Rows are points. Two turns around zero, p and q, are shown by what they do to some points. Where does a point land after both, in the order given? Backwards means that the second turn is done in reverse. Each puzzle has new turns, and all numbers are rounded.

Turn p:
-46  -5   6 -> -46   5  -1
-53  12  36 -> -56  11  32
-14 -35  36 -> -27 -41  18
 73  11 -24 ->  77   0 -10
 46  -1 -50 ->  54   5 -41
-6 17 -3 -> -2 18  3
Turn q:
 53  13 -21 ->  27  40 -34
38 58 -7 -> -17  62 -27
-36 -24   4 ->  -7 -40  16
  5 -42  34 ->  33 -13  41
-60  -4 -11 -> -37 -48   2
Where do these land?
p, then q:  26 -47  34 ->  51 -27  27
p, then q:  59 -35  53 -> 74 -1 46
q, then p backwards:  -7  21 -50 -> -22 -29 -41
p, then q backwards: -45  12 -39 ->  10  55 -23
p, then q: -22  20  -7 -> -30   5  -4
p, then q: -10  28   8 -> -23  17  12

Turn p:
 24 -18 -25 -18 -20  -4 ->   9  16  -8   0 -43   1
 20  28 -38 -30  15  36 ->  41  51 -26  -3   9   0
-20  13  13 -24 -24   2 ->   6   1  20 -37   0  -9
 41 -39  19  42 -61 -51 -> -45 -21  51  40 -71  -7
-18  52  -6  57  12 -60 -> -56  -4   2  32  36 -67
-39 -43 -26 -70  35  61 ->  47  -1 -63 -64   5  59
-14  -4  20  38  20  51 -> -10   3   9  13  47  50
  7  12  42   6  23 -36 ->   8 -44  17  21  17 -29
Turn q:
 11  22  37 -37 -25 -29 ->  14  -4  45  16 -46  12
 12 -10 -21  45 -19   4 ->  -6   0 -54  -3  -8   4
-76  16   2  -2 -30  -3 -> -53  18  15  28 -16 -51
-44  12 -24   3 -32   7 -> -43   3  -6  -3 -17 -39
 32 -63  38 -35  31 -25 ->  36 -49  30  38  34  46
 33   3  18 -35 -36  13 ->  -9 -19  26 -17 -34  39
 35  11  19  91  19 -21 ->  47  49 -70  25  -4  23
-29  -6 -32  -2  99  55 ->   2  28   9 -39 108 -24
 25  15 -37 -27  -9  -2 ->  12 -25   5 -43 -17 -10
Where do these land?
q, then p:  47  58 -43 -65 -47 -15 ->  38 -18  53 -53 -82   0
p, then q: -15 -15  59 -15  23 -52 ->   6 -58 -11  49  29  24
q, then p: -31  15 -44  22  -3  20 ->  -8  -6 -34 -26  -4 -45
p, then q:   3 -80  51  -6  24 -48 -> -50 -66 -43  34  25  38
p, then q:   9  17 -12  12 -47   8 ->  -7  34  25  11 -31  -5
q, then p:   9   9 -14  18  53 -15 ->  31   5 -19  41  -3 -25
p, then q backwards:   4  26 -15  39  -2  57 -> -12   2  50  22  34  38
p, then q: -25 -30  19  -5  -1  44 -> -28   0  23 -29  30  27
